Each row is a point. Each copy is the shape, with its points in the same order, stretched, turned, moved and blurred by noise. Some copies are also mirrored. Which?

Shape (8 x 2):
-0.02	0.07
0.15	0.38
-0.47	0.18
-0.31	0.20
0.21	-0.53
0.29	0.04
-0.12	0.37
0.44	0.35
Copy 1 (8 x 2):
-0.12	0.09
0.25	0.35
-0.47	0.32
-0.25	0.27
-0.07	-0.57
0.21	-0.09
-0.08	0.47
0.45	0.23
Copy 1 is: only turned
Copy 2 (8 x 2):
0.06	0.25
-0.15	0.48
0.50	0.39
0.30	0.42
-0.06	-0.40
-0.24	0.13
0.12	0.53
-0.47	0.37
Copy 2 is: mirrored
Copy 3 (8 x 2):
0.06	0.04
0.27	0.30
-0.36	0.21
-0.19	0.20
0.13	-0.66
0.31	-0.09
0.00	0.33
0.52	0.18
Copy 3 is: only turned
Copy 4 (8 x 2):
-0.11	-0.02
-0.43	-0.11
-0.15	0.50
-0.23	0.32
0.41	-0.43
-0.13	-0.39
-0.38	0.18
-0.49	-0.43
Copy 4 is: mirrored

Shape (9 x 4):
0.13	-0.06	-0.16	0.45
-0.29	-0.12	0.66	0.10
-0.30	0.21	-0.48	-0.44
-0.02	0.03	0.02	-0.08
0.36	-0.04	-0.69	-0.27
-0.15	-0.54	-0.38	-0.09
-0.19	-0.02	0.30	0.24
-0.09	0.18	0.04	0.29
-0.41	-0.19	0.55	-0.10
Copy 1 (9 x 4):
0.16	0.03	-0.22	0.49
0.03	-0.17	0.84	0.14
-0.39	0.22	-0.32	-0.29
0.09	0.00	0.03	-0.01
0.02	-0.04	-0.77	-0.10
-0.37	-0.45	-0.37	0.03
-0.03	-0.07	0.39	0.26
0.03	0.15	0.10	0.22
-0.18	-0.27	0.78	-0.06
Copy 1 is: only turned
Copy 2 (9 x 4):
0.07	0.02	-0.07	0.53
-0.11	-0.84	0.25	0.13
-0.18	0.34	-0.20	-0.48
0.07	-0.15	-0.03	-0.01
0.42	0.66	-0.14	-0.10
-0.02	0.33	0.50	0.03
-0.10	-0.49	0.06	0.25
-0.11	-0.24	-0.21	0.29
-0.18	-0.70	0.36	-0.08
Copy 2 is: mirrored
Copy 3 (9 x 4):
0.26	-0.10	-0.16	0.23
-0.01	-0.03	0.75	0.13
-0.55	0.21	-0.38	-0.40
-0.01	0.05	0.01	-0.12
0.15	-0.06	-0.79	-0.44
-0.12	-0.54	-0.25	-0.30
0.03	0.06	0.31	0.22
-0.02	0.09	-0.02	0.19
-0.18	-0.12	0.70	-0.02
Copy 3 is: only turned
Copy 4 (9 x 4):
-0.09	-0.50	-0.21	-0.12
-0.24	-0.19	0.64	0.28
-0.06	0.37	-0.61	0.31
0.06	-0.03	-0.09	0.10
0.42	0.04	-0.82	-0.04
0.21	-0.43	-0.45	0.53
-0.20	-0.29	0.29	0.09
-0.30	-0.26	0.02	-0.12
-0.22	-0.12	0.42	0.52
Copy 4 is: mirrored
